Each row of a before or after table is a point. The points were changed in one or more steps. Then noise was added and the rows were shuffled. The steps act on columns, c1 being the first. What was done? A step turns or swaps two columns, mirrors them in a line or flattens them onto one, adds a multiple of one to another, or multiplies or shifts one. Angles are multiples of 10 degrees, from the lower column toward the higher: turns from -170 to 170, lines from 10 to 170 but not 90. Use the fewest steps. Two steps may share a column if one is a turn and the other turns, adds or multiplies; they go together, in the order done. Otherwise the lowest column goes first.

Before (14 x 3):
[[-0.29  0.67 -0.08]
 [-0.40  0.03  0.08]
 [-0.28 -0.01 -0.19]
 [-0.39  0.25  0.03]
 [-0.20  0.23 -0.81]
 [-0.17  0.20  0.22]
 [ 0.73 -0.01 -0.09]
 [ 0.01  0.11  0.25]
 [-0.29  0.19  0.13]
 [ 0.85  0.12  0.23]
 [-0.36  0.50  0.18]
 [-0.27  0.24 -0.56]
 [-0.34  0.06 -0.75]
 [ 0.92  0.29 -0.21]]
After:
[[-0.06 -0.06  0.66]
 [ 0.01 -0.28  0.10]
 [ 0.32  0.08  0.03]
 [-0.13 -0.15  0.18]
 [-0.01 -0.20  0.17]
 [-0.16 -0.29  0.46]
 [-0.09  0.73  0.31]
 [ 0.35 -0.21  0.08]
 [-0.21 -0.13 -0.03]
 [-0.23 -0.13  0.21]
 [-0.12  0.53  0.31]
 [-0.10  0.73  0.13]
 [ 0.36  0.16  0.34]
 [-0.11  0.23  0.08]]
Steps: multiply c1 by 0.4; turn c2 and c3 by 100 degrees

Before:
[[ 0.09 -0.95  0.04 -0.09 -0.17  0.56]
 [ 0.64  0.02 -0.14 -0.02  0.15 -0.33]
 [ 0.10  0.05  0.27 -0.06 -0.42 -0.05]
 [ 0.07 -0.10  0.43  0.66  0.01  0.22]
 [ 0.08  0.20 -0.10 -0.11 -0.18 -0.32]
 [ 0.34 -0.29 -0.63  0.44 -0.18 -0.33]
 [ 0.91  0.26  0.42 -0.08 -0.06  0.18]
 [ 0.22  0.21 -0.30  0.11 -0.02  0.02]]
After:
[[ 0.62  0.02 -0.12  0.01  0.09 -0.35]
 [ 0.36 -0.26 -0.83  0.49 -0.16 -0.36]
 [ 0.22  0.23 -0.43  0.12 -0.04  0.02]
 [ 0.09  0.02  0.31 -0.04 -0.44 -0.06]
 [ 0.10  0.16 -0.01 -0.12 -0.20 -0.30]
 [ 0.12 -0.95  0.06 -0.09 -0.17  0.55]
 [ 0.95  0.26  0.44 -0.09 -0.05  0.20]
 [ 0.09 -0.09  0.10  0.68 -0.03  0.24]]
Steps: add -0.5 times c4 to c3

Before (11 x 9):
[[ 0.20  0.32 -0.37 -0.17  0.08  0.29 -0.11 -0.41 -0.47]
 [ 0.18  0.23  0.04 -0.33 -0.44  0.54  0.03 -0.40 -0.61]
 [-0.12 -0.02  0.08 -0.34  0.09  0.03 -0.72  0.28 -0.46]
 [ 0.36  0.19  0.09 -0.33 -0.15 -0.18  0.09  0.17  0.13]
 [ 0.20 -0.08 -0.23 -0.29  0.25  0.26  0.18 -0.01 -0.45]
 [-0.09  0.18 -0.04 -0.20  0.00  0.08 -0.06  0.56 -0.07]
 [-0.60 -0.16  0.45  0.22  0.36 -0.22 -0.14 -0.04 -0.31]
 [ 0.45  0.67  0.08 -0.49 -0.04  0.25  0.40 -0.24 -0.54]
 [-0.08  0.33 -0.19 -0.42 -0.19 -0.07  0.11 -0.04 -0.37]
 [-0.68  0.14  0.57  0.15  0.39  0.17 -0.11 -0.15  0.08]
 [ 0.03  0.32  0.25  0.31 -0.25  0.03 -0.40  0.56 -0.21]]
After, 11 rows:
[[ 0.37  0.24  0.04 -0.35 -0.45  0.54  0.28 -0.40  0.55]
 [ 0.39  0.34 -0.38  0.09  0.09  0.29  0.33 -0.41  0.35]
 [ 0.05  0.31  0.26  0.13 -0.25  0.03  0.46  0.56 -0.01]
 [ 0.72  0.19  0.08 -0.39 -0.16 -0.18 -0.14  0.17 -0.07]
 [-0.25 -0.02  0.08 -0.40  0.09  0.03  0.85  0.29  0.03]
 [ 0.89  0.67  0.07 -0.54 -0.05  0.25 -0.07 -0.24  0.68]
 [-1.20 -0.17  0.43 -0.10  0.37 -0.23  0.28 -0.04  0.20]
 [-1.36  0.14  0.58 -0.26  0.38  0.18  0.05 -0.15 -0.12]
 [-0.16  0.32 -0.19 -0.29 -0.19 -0.08  0.09 -0.03  0.39]
 [ 0.39 -0.08 -0.23 -0.13  0.24  0.26  0.07 -0.02  0.48]
 [-0.18  0.18 -0.04 -0.17  0.00  0.08  0.09  0.56  0.03]]
Steps: multiply c1 by 2; add -0.7 times c3 to c4; turn c7 and c9 by 150 degrees

Before, 8 rows:
[[ 0.42  0.04  0.39 -0.45 -0.52 -0.14 -0.09  0.04  0.36  0.20  0.37]
 [-0.32 -0.05  0.68 -0.25 -0.05 -0.43 -0.76 -0.40 -0.06 -0.27  0.04]
 [ 0.31 -0.16 -0.16  0.04  0.14 -0.60  0.34 -0.21 -0.75 -0.15  0.42]
 [-0.26 -0.08 -0.46  0.31  0.23  0.58  0.91 -0.33 -0.16 -0.11 -0.34]
 [ 0.16  0.08  0.14  0.03  0.00 -0.06 -0.25  0.38 -0.36  0.25  0.47]
 [ 0.18 -0.44  0.17 -0.51 -0.10 -0.11 -0.07  0.06  0.50  0.23 -0.43]
 [ 0.14  0.17  0.12  0.14 -0.21 -0.57  0.13  0.39  0.02  0.66  0.31]
 [-0.46 -0.28  0.22 -0.08 -0.29 -0.28 -0.32  0.10  0.22 -0.37 -0.24]]
After:
[[-0.46 -0.29  0.22  0.07 -0.29 -0.28 -0.32  0.10  0.24 -0.36 -0.24]
 [ 0.17 -0.42  0.17  0.51 -0.11 -0.11 -0.07  0.08  0.50  0.23 -0.44]
 [ 0.16  0.08  0.13 -0.02 -0.01 -0.07 -0.25  0.39 -0.36  0.28  0.46]
 [ 0.42  0.07  0.38  0.44 -0.52 -0.13 -0.09  0.03  0.36  0.21  0.39]
 [-0.25 -0.08 -0.45 -0.33  0.22  0.57  0.92 -0.32 -0.15 -0.09 -0.33]
 [ 0.14  0.16  0.11 -0.15 -0.20 -0.57  0.13  0.41  0.02  0.68  0.32]
 [ 0.31 -0.15 -0.16 -0.03  0.14 -0.61  0.36 -0.22 -0.76 -0.15  0.41]
 [-0.30 -0.09  0.69  0.25 -0.04 -0.42 -0.77 -0.38 -0.04 -0.27  0.00]]
Steps: multiply c4 by -1

Before:
[[-0.17 -0.41  0.04 -0.65 -0.25 -0.66 -0.51 -0.11  0.12 -0.11 -0.24  0.20
  -0.31 -0.26]
 [ 0.24 -0.11  0.11  0.07  0.34 -0.31  0.09 -0.18 -0.05  0.38 -0.50  0.33
  -0.13  0.11]
 [-0.16 -0.34 -0.16  0.02 -0.26 -0.98 -0.53  0.44 -0.12 -0.46  0.25 -0.33
   0.22 -0.45]
 [ 0.10  0.04  0.08 -0.28  0.02 -0.15  0.32  0.08  0.33 -0.13  0.15  0.19
   0.11  0.33]
 [-0.48 -0.67 -0.04  0.15 -0.64 -0.57 -0.58 -0.18 -0.14 -0.10  0.26 -0.33
  -0.30 -0.66]
 [ 0.44 -0.13  0.17 -0.57  0.13 -0.15  0.04  0.04 -0.24  0.49 -0.20  0.07
  -0.24  0.17]
 [ 0.36  0.53 -0.29  0.01 -0.03 -0.15  0.05 -0.10  0.14  0.35 -0.13  0.14
  -0.22  0.26]
 [ 0.44 -0.03 -0.35  0.32  0.21  0.15 -0.30  0.02  0.43  0.18  0.13  0.01
  -0.15  0.43]
 [ 0.23  0.27  0.19 -0.22  0.30  0.00 -0.03  0.23  0.32  0.31  0.04  0.37
  -0.17 -0.10]
 [ 0.37  0.16 -0.10 -0.07  0.13  0.24 -0.25 -0.32 -0.13  0.07 -0.02  0.39
  -0.01  0.12]]
After:
[[ 0.60 -0.35  0.13  0.07 -0.16  0.43  0.14 -0.13  0.06 -0.21 -0.47  0.55
  -0.13 -0.05]
 [ 0.59 -0.35  0.23 -0.23  0.22  0.30 -0.19  0.22 -0.14  0.03  0.07  0.63
  -0.16  0.32]
 [-0.39  0.32 -0.16  0.00 -0.29 -0.26 -0.79  0.38 -0.47 -0.98  0.32 -0.52
   0.19 -0.09]
 [ 0.93 -0.12 -0.09 -0.02  0.18  0.02 -0.10 -0.30  0.11  0.23 -0.01  0.61
   0.00 -0.10]
 [ 0.90 -0.07 -0.33  0.00  0.51  0.36  0.08 -0.08  0.22 -0.09 -0.10  0.22
  -0.22  0.15]
 [ 1.13 -0.18 -0.38  0.32 -0.05  0.17 -0.31  0.05  0.46  0.15  0.12  0.03
  -0.16  0.40]
 [-1.20  0.75 -0.07  0.14 -0.55 -0.04 -0.51 -0.14 -0.65 -0.54  0.27 -0.50
  -0.31 -0.12]
 [ 0.22 -0.07  0.08 -0.33  0.06 -0.07  0.28  0.08  0.34 -0.12  0.16  0.28
   0.08  0.34]
 [-0.41  0.30  0.04 -0.63 -0.36  0.03 -0.45 -0.11 -0.24 -0.66 -0.23  0.34
  -0.33  0.16]
 [ 1.09 -0.13  0.15 -0.59 -0.13  0.52  0.02  0.01  0.16 -0.08 -0.18  0.09
  -0.21 -0.25]]
Steps: multiply c1 by 2.5; turn c2 and c5 by 100 degrees; mirror c6 and c10 in the line at 50 degrees; add -0.5 times c8 to c7; swap c9 and c14; multiply c12 by 1.6

Before (12 x 20):
[[ 0.69  0.30 -0.08  0.52 -0.43 -0.03  0.29  0.43  0.61  0.36  0.26  0.56
  -0.23 -0.17  0.53  0.06  0.01  0.63  0.03 -0.31]
 [ 0.62 -0.20  0.29  0.35 -0.36  0.17 -0.42 -0.08  0.20  0.48 -0.39 -0.30
   0.31 -0.64  0.01  0.63  0.56  0.34 -0.52 -0.23]
 [ 0.27 -0.57  0.19  0.39 -0.55  0.47  0.84  0.02  0.41  0.26 -0.48 -0.43
  -0.03  0.00  0.11 -0.81 -0.12  0.00 -0.24 -0.49]
 [-0.03  0.20  0.25  0.31 -0.18 -0.03 -0.18  0.45 -0.33  0.86 -0.27  0.12
   0.17  0.00  0.27 -0.40  0.51  0.09  0.16 -0.29]
 [-0.23  0.12 -0.25  0.00  0.67  0.28  0.18  0.32 -0.07  0.01 -0.44 -0.06
   0.02  0.81 -0.31 -0.01  0.01  0.04  0.04 -0.07]
 [-0.35 -0.33  0.26  0.20 -0.01 -0.17  0.68 -0.37  0.17  0.62 -0.52  0.48
   0.00 -0.19 -0.39 -0.13  0.05  0.07  0.29 -0.53]
 [ 0.04 -0.04 -0.10 -0.32  0.05 -0.44  0.49  0.55  0.05 -0.03 -0.10 -0.10
  -0.50  0.23  0.46 -0.40 -0.13  0.08  0.06  0.12]
 [ 0.19 -0.46  0.27 -0.15 -0.29 -0.08 -0.06  0.07  0.04 -0.11  0.69 -0.47
   0.00 -0.81  0.10 -0.13  0.39 -0.35 -0.03  0.18]
 [ 0.10 -0.09  0.10 -0.03 -0.09  0.03  0.03  0.05 -0.90  0.06  0.31  0.41
  -0.07  0.04  0.37 -0.16 -0.08 -0.26  0.02 -0.22]
 [ 0.29  0.27 -0.27  0.24 -0.12 -0.20  0.00  0.25 -0.29  0.52  0.15  0.19
   0.20 -0.07 -0.06 -0.18 -0.12 -0.05  0.29 -0.68]
 [ 0.12 -0.37 -0.09 -0.66 -0.05 -0.04 -0.39  0.20 -0.06  0.28  0.13 -0.11
  -0.34  0.00 -0.01  0.31  0.14 -0.51  0.56 -0.18]
 [ 0.23  0.34  0.00 -0.11 -0.04  0.45  0.10  0.91 -0.59  0.06  0.27 -0.18
  -0.23 -0.49  0.11  0.55  0.19  0.11  0.13 -0.43]]
After, 12 rows:
[[ 0.27  0.20 -0.26  0.24 -0.11 -0.19 -0.21  0.26 -0.07  0.50  0.12 -0.57
   0.19 -0.26 -0.08  0.07 -0.12 -0.03  0.28 -0.40]
 [ 0.70  0.31 -0.07  0.52 -0.41 -0.07  0.09  0.45 -0.16  0.37  0.23 -0.09
  -0.26  0.62  0.54  0.27  0.04  0.63  0.03 -0.66]
 [-0.04  0.18  0.25  0.35 -0.15 -0.01 -0.45  0.40  0.04  0.86 -0.28 -0.22
   0.16 -0.33  0.25 -0.12  0.51  0.09  0.15 -0.19]
 [ 0.13 -0.60 -0.07 -0.67 -0.04 -0.04  0.12  0.17 -0.02  0.28  0.12 -0.21
  -0.34 -0.08 -0.01 -0.08  0.19 -0.50  0.54  0.03]
 [ 0.24 -0.06  0.01 -0.12 -0.05  0.46  0.22  0.90 -0.50  0.04  0.27 -0.48
  -0.25 -0.58  0.13  0.60  0.19  0.11  0.17  0.05]
 [ 0.26  0.81  0.21  0.40 -0.54  0.46  0.35  0.02 -0.02  0.25 -0.48 -0.61
  -0.03  0.40  0.11 -0.95 -0.11  0.00 -0.19  0.26]
 [ 0.04  0.08  0.12 -0.03 -0.07  0.02 -0.05  0.03  0.05  0.06  0.33 -0.05
  -0.08 -0.92  0.36 -0.19 -0.13 -0.28  0.05 -0.45]
 [ 0.21 -0.17  0.26 -0.14 -0.30 -0.08  0.10  0.06 -0.81 -0.07  0.66  0.02
   0.03  0.05  0.11 -0.44  0.40 -0.31 -0.05  0.51]
 [ 0.06  0.59 -0.11 -0.33  0.07 -0.46  0.14  0.57  0.24 -0.02 -0.09  0.09
  -0.52  0.06  0.43 -0.27 -0.11  0.05  0.04  0.14]
 [-0.34  0.45  0.26  0.22 -0.02 -0.17  0.54 -0.37 -0.21  0.63 -0.52 -0.34
   0.00  0.17 -0.41 -0.32  0.05  0.07  0.32 -0.62]
 [-0.22  0.20 -0.26 -0.03  0.72  0.26  0.08  0.34  0.81  0.01 -0.46 -0.08
  -0.01 -0.09 -0.27  0.10  0.04  0.07  0.04  0.03]
 [ 0.64 -0.72  0.30  0.33 -0.34  0.19  0.21 -0.06 -0.63  0.47 -0.40 -0.33
   0.31  0.18 -0.02  0.25  0.52  0.34 -0.56  0.18]]
Steps: turn c2 and c16 by 50 degrees; turn c2 and c7 by -50 degrees; swap c9 and c14; turn c12 and c20 by -70 degrees

Before (12 x 32):
[[-0.11  0.22  0.21 -0.26 -0.32 -0.45 -0.08  0.33  0.83  0.37  0.01  0.37
  -0.13  0.36 -0.40  0.02  0.27  0.05  0.14  0.19  0.55 -0.08 -0.16 -0.09
  -0.04  0.20  0.28  0.26 -0.53  0.07 -0.19 -0.11]
 [ 0.18 -0.09  0.27 -0.08 -0.17 -0.06 -0.40  0.01 -0.11  0.59  0.04 -0.01
   0.26  0.21 -0.30 -0.29  0.04  0.16 -0.19 -0.31  0.09  0.72  0.18 -0.43
   0.36  0.27 -0.06  0.39 -0.37  0.18 -0.29  0.32]
 [-0.12  0.12  0.46 -0.29  0.26 -0.33 -0.29 -0.16  0.27  0.45  0.73 -0.29
   0.14  0.28  0.21 -0.23 -0.18  0.03  0.16 -0.01 -0.41 -0.10 -0.35 -0.01
  -0.34 -0.61  0.39 -0.02  0.30 -0.57  0.45  0.32]
 [ 0.25 -0.10 -0.28 -0.18  0.14  0.55 -0.26  0.01  0.38  0.31  0.37 -0.11
  -0.04 -0.24 -0.62  0.54 -0.36  0.05 -0.20  0.19  0.30 -0.09  0.36 -0.15
   0.18 -0.60 -0.52  0.33 -0.39  0.29  0.23  0.42]
 [-0.05  0.89 -0.03 -0.31  0.35  0.55  0.23 -0.33 -0.06  0.17  0.09 -0.24
   0.36  0.30 -0.45  0.00 -0.15 -0.11  0.17  0.04 -0.08  0.05 -0.01 -0.29
  -0.30 -0.38 -0.50  0.02  0.14 -0.52  0.39 -0.16]
 [ 0.33 -0.08 -0.21 -0.17  0.23 -0.06 -0.05 -0.19 -0.03 -0.29 -0.19  0.21
  -0.04  0.04 -0.06  0.35 -0.59  0.24 -0.07 -0.07  0.37  0.55  0.20  0.08
   0.52 -0.18  0.10 -0.45  0.23  0.14  0.44 -0.25]
 [-0.04  0.61 -0.11  0.28 -0.29  0.50  0.16  0.06 -0.11 -0.39  0.18 -0.19
   0.67 -0.13  0.13  0.31  0.40 -0.24 -0.47  0.36 -0.43 -0.03  0.26  0.10
  -0.04 -0.59 -0.47  0.12 -0.36  0.10 -0.26  0.60]
 [-0.15  0.34  0.17 -0.18 -0.22 -0.14 -0.58  0.27 -0.10 -0.13  0.67 -0.61
  -0.32  0.14 -0.19 -0.40  0.18  0.55 -0.11  0.28 -0.40 -0.04  0.12  0.03
  -0.39 -0.10  0.46 -0.58  0.08  0.18 -0.14 -0.33]
 [ 0.23  0.39  0.37  0.09  0.11  0.50  0.27  0.35  0.48  0.36  0.34  0.04
   0.56 -0.46 -0.19  0.01  0.34 -0.02 -0.67 -0.39 -0.07  0.42 -0.18 -0.52
   0.04  0.15 -0.51 -0.32  0.25  0.01 -0.34  0.00]
 [ 0.54 -0.11 -0.22  0.34 -0.09  0.49 -0.02 -0.38  0.64 -0.36 -0.27 -0.10
   0.41  0.10  0.06  0.07  0.44 -0.24  0.12 -0.18 -0.42  0.52  0.16  0.12
   0.21  0.13  0.52 -0.57 -0.30 -0.34  0.00  0.16]
 [-0.12  0.39  0.20 -0.01  0.10 -0.33  0.22 -0.10  0.04 -0.31  0.22 -0.23
  -0.26 -0.12 -0.36 -0.07 -0.20  0.24 -0.73 -0.42  0.17  0.06  0.05  0.00
  -0.29 -0.05 -0.44  0.05  0.35  0.33 -0.42  0.29]
 [ 0.40  0.30  0.01 -0.09 -0.15 -0.30  0.26  0.39  0.33  0.13  0.20 -0.12
  -0.21  0.33  0.06 -0.35  0.19 -0.17 -0.33 -0.11  0.26  0.08  0.02 -0.06
   0.16  0.11 -0.35 -0.01  0.37 -0.33 -0.08  0.18]]
After (12 x 32):
[[-0.38 -0.07 -0.20 -0.17  0.40 -0.05 -0.05 -0.18 -0.03 -0.30 -0.18 -0.09
   0.00  0.03 -0.09  0.35 -0.61  0.25  0.00 -0.08  0.37 -0.46  0.18 -0.01
   0.56 -0.17  0.40 -0.47  0.25  0.16  0.45 -0.29]
 [-0.12 -0.10  0.28 -0.11 -0.30 -0.06 -0.39  0.01  0.23  0.57  0.01  0.19
   0.27  0.27 -0.49 -0.27  0.06  0.14 -0.05 -0.31  0.09 -0.12  0.16 -0.42
   0.38  0.26  0.72  0.37 -0.36  0.22 -0.30  0.30]
 [-0.50 -0.12 -0.19  0.35 -0.14  0.46 -0.02 -0.42 -0.53 -0.36 -0.23  0.25
   0.41  0.09  0.08  0.07  0.46 -0.23  0.56 -0.18 -0.43 -1.41  0.13  0.16
   0.23  0.12  0.02 -0.58 -0.31 -0.36  0.01  0.17]
 [ 0.17  0.86 -0.05 -0.27  0.57  0.56  0.20 -0.33 -0.30  0.21  0.11  0.30
   0.34  0.33 -0.72  0.00 -0.15 -0.09 -0.14  0.03 -0.08  1.17 -0.05 -0.19
  -0.30 -0.37  0.47  0.07  0.15 -0.52  0.38 -0.17]
 [ 0.07  0.63 -0.09  0.29 -0.45  0.52  0.16  0.08  0.48 -0.37  0.19  0.11
   0.70 -0.13  0.19  0.29  0.41 -0.24  0.05  0.39 -0.43  1.14  0.27  0.16
  -0.02 -0.57  0.38  0.09 -0.36  0.06 -0.27  0.61]
 [-0.18  0.40  0.34  0.12  0.16  0.50  0.31  0.37  0.65  0.33  0.34  0.22
   0.61 -0.46 -0.32  0.01  0.36 -0.03  0.69 -0.38 -0.08  1.08 -0.16 -0.48
   0.05  0.19  0.80 -0.34  0.24  0.05 -0.34  0.02]
 [-0.33  0.32  0.02 -0.09 -0.21 -0.30  0.26  0.40  0.39  0.15  0.19  0.28
  -0.20  0.34  0.04 -0.34  0.19 -0.15  0.44 -0.10  0.26  0.77  0.02 -0.01
   0.15  0.12  0.38 -0.03  0.39 -0.32 -0.07  0.17]
 [ 0.33  0.34  0.15 -0.19 -0.36 -0.16 -0.55  0.25  0.28 -0.10  0.67  0.47
  -0.33  0.18 -0.29 -0.42  0.17  0.55 -0.05  0.28 -0.39 -1.04  0.12  0.26
  -0.43 -0.08 -0.40 -0.57  0.05  0.20 -0.13 -0.32]
 [ 0.00  0.22  0.23 -0.25 -0.50 -0.44 -0.09  0.37 -0.24  0.38  0.05 -0.33
  -0.13  0.38 -0.66  0.06  0.24  0.06  0.73  0.17  0.55 -0.64 -0.14 -0.20
  -0.01  0.19 -0.32  0.26 -0.57  0.06 -0.21 -0.11]
 [ 0.17  0.41  0.22 -0.01  0.17 -0.31  0.24 -0.09  0.61 -0.33  0.23  0.18
  -0.23 -0.18 -0.57 -0.09 -0.17  0.24  0.27 -0.44  0.16  0.99  0.03  0.08
  -0.33 -0.05  0.43  0.02  0.33  0.34 -0.43  0.27]
 [ 0.20  0.14  0.46 -0.30  0.42 -0.30 -0.30 -0.18 -0.33  0.43  0.77  0.22
   0.15  0.27  0.32 -0.25 -0.18  0.04  0.16 -0.03 -0.42 -0.88 -0.34  0.09
  -0.34 -0.57 -0.44 -0.04  0.30 -0.55  0.50  0.35]
 [-0.19 -0.11 -0.28 -0.21  0.25  0.55 -0.27  0.01  0.09  0.33  0.39  0.24
  -0.03 -0.24 -1.00  0.54 -0.36  0.04  0.45  0.21  0.30  1.23  0.35 -0.10
   0.19 -0.60  0.32  0.31 -0.39  0.32  0.22  0.43]]
Steps: turn c12 and c24 by -20 degrees; turn c1 and c12 by 160 degrees; multiply c5 by 1.6; turn c9 and c19 by 110 degrees; add 0.5 times c8 to c9; multiply c15 by 1.6; multiply c27 by 2.5; turn c22 and c27 by 110 degrees
